Every row gives one point. The ring and each string are closed loops that go straight from each point to the next, and from the last back to the first. Before rounding, they use only three directions, however many columns there are. Count how often each string passes through the ring. Passing back the other way cancels.

Ring (6 x 3):
[[ 46  12 -20]
 [ 15  28   4]
 [-49   7   1]
 [-62 -31 -47]
 [-22 -47 -81]
 [ 37 -32 -67]]
String, 15 rows:
[[ 38 -14  -4]
 [ 42  -8   7]
 [ 17 -21   2]
 [  1  -3 -28]
 [ 11  31 -27]
 [ 31  56  -2]
 [ 48  57  16]
 [ 43   8  21]
 [ 58  30   1]
 [ 60  34 -24]
 [ 31  21 -45]
 [ 20  20 -56]
 [ 57  28 -56]
 [ 89  14 -31]
 [ 65 -14  -2]]
Times through: 1

Ring (10 x 9):
[[ 30  47  28   8  -4  25  49 -25 -62]
 [  5  79  12 -11  11   3  54 -30 -65]
 [-33  93 -22 -32  26 -25  49 -22 -38]
 [-57  74 -46 -45  31 -35  33 -16   4]
 [-63  43 -52 -49  31 -29  16 -17  39]
 [-53   3 -45 -44  23 -11  -1 -20  65]
 [-27 -32 -28 -24   8  12  -8 -16  71]
 [  6 -47  -8   3 -10  30  -2  -5  52]
 [ 36 -31  14  25 -21  41  16   0   6]
 [ 42  12  30  22 -16  37  37 -13 -41]]
String, 24 rows:
[[-27 -52 -38 -16   1  11 -15   1  91]
 [-25 -11 -56   5  -6 -13  12  42  54]
 [-20  11 -23 -17   8   1  16 -10  25]
 [-39   4 -20 -47  25   5   1 -45  48]
 [-27  18 -21 -30  16   1  14 -26  25]
 [-26  24 -44  -5   3 -17  25  22  21]
 [-61  32 -71 -29  18 -38  17  22  50]
 [-64  39 -77 -28  19 -44  20  28  48]
 [-33  30 -32 -26  15 -11  21 -10  21]
 [-51  32 -28 -55  33  -9  10 -46  35]
 [-66  30 -36 -70  41 -14   2 -55  52]
 [-80  22 -68 -60  35 -33   0 -17  77]
 [-86   2 -63 -75  41 -23 -15 -39 100]
 [-75 -20 -37 -85  45   1 -28 -75 106]
 [-47 -21 -21 -60  29  13 -16 -60  78]
 [-48 -59 -29 -56  23  19 -34 -52 115]
 [-29 -65 -44 -16   0  12 -21   6 106]
 [-12 -19 -38   7  -8   2  10  27  47]
 [ -9  -4 -17  -8   1  10  13  -6  27]
 [ -7   0 -19  -4  -1   8  17   0  22]
 [ -5 -34  10 -30  10  38  -8 -56  47]
 [ -6 -26   3 -24   8  31  -2 -43  43]
 [ -8  -2 -31   7  -7   0  19  23  26]
 [-12 -26 -40   8  -9   2   7  30  53]]
Times through: 1
String:
[[   0   22  -12    2   -2    5   30    2   -6]
 [  25   38  -10   37  -20    2   52   39  -44]
 [  42   77   36   21   -8   20   69  -17 -102]
 [  27   83   58  -21   17   32   56  -82  -97]
 [  13   61   39  -24   16   27   43  -69  -61]
 [  -4   29  -11   -5    3    4   31   -6   -8]
 [  17   34   -6   21  -12    6   44   18  -33]
 [  54   16   26   43  -27   34   47   13  -55]
 [  62  -19   51   28  -23   62   27  -28  -35]
 [  36  -23   47   -5   -4   60   11  -61   -6]
 [  46  -45   49    6  -13   68    5  -52    5]
 [  63  -60   27   50  -39   59   14   15    6]
 [  51  -31    9   52  -37   37   27   35   -8]
 [  11   13  -12   17  -11    9   32   18   -7]]
Times through: 1
